Each row is a point. The points of each table are mixes of a few directions, plus a little noise. How many directions does each table use, and how many do they share? Where both have some left over, give the other angles between the two spaces (their principal angles), to ten degrees, smallest first.

First (7 x 2):
+0.98  -0.76
+1.05  -0.81
-3.45  +2.55
+2.10  -1.58
+1.36  -1.01
+0.43  -0.34
-2.55  +1.90
Second, 5 rows:
-2.65  +1.96
+3.36  -2.52
-0.14  +0.13
-0.86  +0.65
+0.27  -0.20
Directions: first 1, second 1, shared 1

First:
+1.61  -1.39  -4.15
-0.32  +0.60  +0.75
+0.14  +0.44  -0.34
+0.30  -3.09  +0.05
-1.37  -0.77  +4.18
+0.01  +1.62  -0.53
-0.30  +2.62  +0.06
Second:
-4.63  -0.60  -0.77
-0.41  -0.11  -0.09
+2.38  +0.27  +0.38
+2.70  +0.29  +0.45
Directions: first 2, second 1, shared 0; angles 80

First:
-1.48  +3.25  -1.50  -1.16  -0.17  +0.48
+1.51  -3.31  +1.51  +1.17  +0.15  -0.45
-1.64  +3.54  -1.61  -1.26  -0.18  +0.48
+2.43  -5.35  +2.41  +1.91  +0.28  -0.76
-1.11  +2.41  -1.09  -0.84  -0.14  +0.34
+0.27  -0.55  +0.25  +0.17  +0.03  -0.08
Second (6 x 6):
+1.76  +1.22  -1.92  +0.92  +3.55  +5.22
-0.57  -0.79  +0.48  -1.50  -0.83  -1.33
+1.27  -2.06  +4.24  +0.04  -0.61  -1.72
+0.31  -0.89  +0.29  +1.81  -0.53  -0.84
-1.52  +2.30  -0.36  -0.79  -1.12  -1.11
-1.25  +0.21  -2.73  -0.48  -0.46  -0.22
Directions: first 1, second 4, shared 1

First, 10 rows:
-0.62  -3.08  +1.83  -0.12  +2.02  +1.94  -3.42  +1.05
-0.88  -0.31  +0.84  +0.43  +0.47  +1.43  -0.90  +0.37
-2.70  +3.51  +0.81  +2.18  -1.20  +3.04  +1.34  -0.10
+3.16  -2.10  -1.76  -2.19  +0.26  -4.20  +0.38  -0.42
+2.99  -1.00  -2.06  -1.92  -0.39  -4.30  +1.30  -0.71
-1.59  +2.82  +0.10  +1.35  -1.18  +1.45  +1.51  -0.27
-0.76  +1.84  -0.17  +0.72  -0.85  +0.55  +1.20  -0.26
-1.97  +1.14  +1.17  +1.35  -0.08  +2.61  -0.35  +0.33
+2.46  -0.59  -1.80  -1.54  -0.45  -3.58  +1.28  -0.62
-0.12  -2.39  +1.12  -0.30  +1.51  +0.99  -2.36  +0.66
Second, 9 rows:
+0.77  -2.16  -0.92  +0.80  -0.59  +0.33  +0.79  +1.04
-2.00  +2.71  +1.49  +0.01  +1.46  -1.03  +0.74  -2.85
+0.29  +0.47  +0.00  -0.61  -0.15  +0.02  -0.92  +0.37
+0.87  -2.73  -1.03  +0.92  -1.09  +1.40  +1.18  +1.82
-2.84  +1.18  +1.49  +1.43  +1.30  +0.13  +3.57  -2.86
-2.35  +2.53  +1.70  -0.26  +0.20  +2.28  +1.65  -0.53
+1.38  -3.86  -1.70  +1.92  +0.07  -1.89  +1.35  -0.34
+1.36  +0.14  -0.55  -0.99  -0.20  -1.10  -2.49  +0.60
+2.45  +1.67  -0.50  -3.20  -1.01  -0.11  -5.82  +2.72
Directions: first 2, second 3, shared 0; angles 30, 70

First, 8 rows:
-0.57  +1.04  -1.26  -1.73  -3.15  -0.73  -0.36  -1.54  +0.51
+0.45  -1.19  +0.44  +0.84  +1.92  +0.15  +0.09  +0.36  -0.67
-1.27  +5.04  +1.12  -0.48  -3.48  +1.10  +0.30  +1.99  +3.36
+0.95  -3.55  -0.72  +0.41  +2.51  -0.70  -0.22  -1.32  -2.36
-0.84  +2.95  +0.32  -0.71  -2.68  +0.41  +0.07  +0.70  +1.99
+0.42  +0.51  +2.67  +2.80  +3.86  +1.66  +0.77  +3.48  +0.70
+0.73  -3.05  -1.02  -0.13  +1.57  -0.93  -0.28  -1.68  -2.10
+0.20  -1.80  -1.45  -1.05  -0.52  -1.05  -0.37  -2.14  -1.35
Second (10 x 9):
-0.01  +1.13  +1.59  +1.40  +1.38  +1.08  +0.47  +2.20  +0.97
-0.35  +0.94  -0.28  -0.78  -1.54  -0.11  -0.08  -0.28  +0.56
-0.63  +0.47  -1.81  -2.13  -3.45  -0.98  -0.52  -2.24  +0.07
+0.34  +1.28  +3.18  +3.26  +3.90  +2.22  +0.95  +4.30  +1.27
+0.01  -1.50  -2.17  -1.90  -2.02  -1.43  -0.58  -2.97  -1.34
+0.60  -2.28  -0.33  +0.41  +1.82  -0.39  -0.14  -0.71  -1.47
-0.49  +0.40  -1.91  -2.18  -3.48  -1.18  -0.54  -2.36  +0.08
+1.17  -1.93  +2.61  +3.56  +6.32  +1.48  +0.72  +3.14  -0.90
-0.41  +1.49  +0.15  -0.37  -1.39  +0.15  +0.00  +0.36  +0.95
-0.13  -0.10  -1.05  -1.17  -1.68  -0.69  -0.29  -1.40  -0.21
Directions: first 2, second 2, shared 2

First (10 x 12):
+2.05  +1.05  +2.12  -0.67  +0.58  -2.31  +0.61  -1.50  -2.62  +0.15  -1.70  +1.44
-1.85  -2.99  +0.21  -0.15  +0.21  +2.83  +2.10  -0.70  +0.28  +0.42  +2.00  +0.30
+2.25  -1.64  -3.12  +3.53  -0.01  -1.10  +0.94  +1.67  +3.05  +0.51  -2.31  -1.56
+1.52  +1.20  +0.22  -1.60  -0.18  -1.27  -2.08  +0.85  -3.05  -0.88  +1.26  +0.03
+0.65  +0.36  +0.38  -1.41  -1.25  +1.48  -1.38  +2.43  +1.97  -2.83  +0.93  -0.72
+1.25  -3.94  -1.55  +1.74  -1.67  +2.18  +2.09  +2.25  +3.01  -1.94  +0.13  -0.85
-1.54  +2.33  +0.77  -2.22  +1.45  +0.13  -2.38  -0.62  -1.86  +1.05  +2.12  -0.06
+0.18  +1.93  -0.03  -0.49  +3.70  -0.18  -1.59  +0.04  +2.24  +2.22  -0.07  -1.31
-2.37  +1.70  -1.35  +2.51  -3.17  -1.93  +0.22  -1.42  -0.20  +0.25  -2.89  +0.75
-2.16  +0.15  +2.38  -1.27  +0.34  +0.27  +1.34  -3.13  -2.90  +1.11  +0.56  +1.91
Second (8 x 12):
-0.51  +0.38  +0.08  -0.76  -3.02  +2.02  -1.11  +0.90  +0.85  -2.18  -0.02  +0.62
-4.00  +1.42  -3.48  +2.84  -2.33  -2.25  -0.85  -1.92  -3.04  +2.54  -0.52  +0.32
-1.42  +0.29  -0.58  +0.01  -3.60  +2.83  -1.03  +0.52  +2.12  -1.67  -0.63  +0.77
+2.07  +2.86  +2.29  -0.55  +4.11  -4.57  -0.15  +1.32  +1.42  -0.52  -0.91  -2.11
+2.38  -3.56  -0.93  +1.47  +1.73  -0.16  +2.28  +1.05  +0.79  +0.45  +0.41  -0.99
+0.76  -1.94  +0.08  +0.16  +1.13  +2.35  +1.26  -0.26  +2.19  +0.87  -0.42  +0.24
+0.34  +2.16  +2.02  -1.64  +1.55  -1.48  -0.91  -0.30  -0.98  -0.09  +0.26  -0.01
+0.46  -1.62  +0.73  -1.50  +0.46  +1.29  +0.27  -1.21  -3.51  +0.84  +2.00  +1.30
Directions: first 6, second 5, shared 4; angles 40
